Each row of a before or after table is a point. One or more steps were done to the points. Then noise was added and the rows were shuffled. The steps act on how far a point lies along the listed directions, d1 being the first. What was done? A step turns or swaps two directions, mirrors them in a line or flattens them onto one, adds a multiple of one to another, or multiplies one. Angles are multiples of 10 degrees, from the lower direction toward the higher: turns from -170 to 170, lines from 10 to 170 but not 90. Use the fewest steps. Two steps may share a direction if one is a turn and the other turns, adds or multiplies; they go together, in the order done. Otherwise the lowest direction goes first.
In the rows, zero is written as 128.

Directions:
(1): [120 126 175]
(2): [103 168 125]
(3): [167 154 136]
Before:
[[156 141 125]
 [191 122 111]
 [119  86 122]
 [100 157 133]
 [144 140 129]
 [132 109 127]
 [133 106 101]
 [139 145  64]
 [109  92  87]
 [131 111 170]
 [111 196  99]
 [159 102 122]
 [130 108 156]]
After, 13 rows:
[[157 139 133]
 [148 136 129]
 [123 117 146]
 [137  95 133]
 [170  92  94]
 [114  72 115]
 [149 107 156]
 [109  99 148]
 [186 115 156]
 [109 153 164]
 [113 146  99]
 [110 135 155]
 [148 145  55]]
Steps: turn d1 and d2 by 60 degrees

Directions:
(1): [102 114 178 104 150 136]
(2): [139 150 116  77 115 159]
(3): [123  80  95 121 151 150]
Before (9 x 6):
[[134 148 118 158 110 124]
 [128 144 131 149 128 105]
 [128 106  82 117 138 136]
 [113 149 151 109 137 123]
 [125 139  82  88 139 172]
 [ 94  72 140 129 162 138]
 [118 139 132  68 130 166]
 [140 133 114 147 127 112]
 [122 116 117 102 142 147]]
After (9 x 6):
[[127  74  57 115 151 151]
 [135 118  40  95 142 180]
 [131 137 103  77 123 165]
 [133 162 132 158 103 118]
 [ 84  33 125 119 185 157]
 [137 134 122 146 128 111]
 [126 158 151 147 124  98]
 [124  97  94 103 148 155]
 [117 166 157 114 127 114]]
Steps: add -0.5 times d2 to d1; multiply d3 by 2

Directions:
(1): [173 127 124  99 136 128  77 161 117]
(2): [149  72 115 130 115 143 135 130 179]
(3): [142 166  83 119 127  97 156 150 157]
Before:
[[ 98 102 176 167 118 143 126  84 104]
 [148 138 110 117 116 113 123 144 136]
 [101 146 172 145 134 140 108 119  77]
 [157 124 102 128 131 117 114 165 132]
 [113 114 161 150 125 153 111  99  87]
 [120 165 128 146 129 111 150 109 113]
 [ 97  99 167 165 128 153 145  97 109]
 [101 161 131 133 142 120 146 108 102]
 [142 188 124 117 135  98 115 144  90]
 [128 150 154 126 125 123  90 124  70]]
After:
[[173  68 148 117 120 153  79 135 134]
 [112 101 143 165 115 138 160  87 140]
 [150 125 145 112 123 129  85 138  99]
 [104  90 130 145 124 142 164  93 153]
 [141 129  82 143 112 118 166 127 170]
 [184  89 101 114 105 128 100 153 165]
 [163 123 131 118 141 127  66 166  87]
 [ 95 140  98 169 118 110 217 108 172]
 [106 138  93 170 104 102 205 103 185]
 [148  98 108 142 115 130 154 140 186]]
Steps: multiply d1 by 2; turn d2 and d3 by 160 degrees
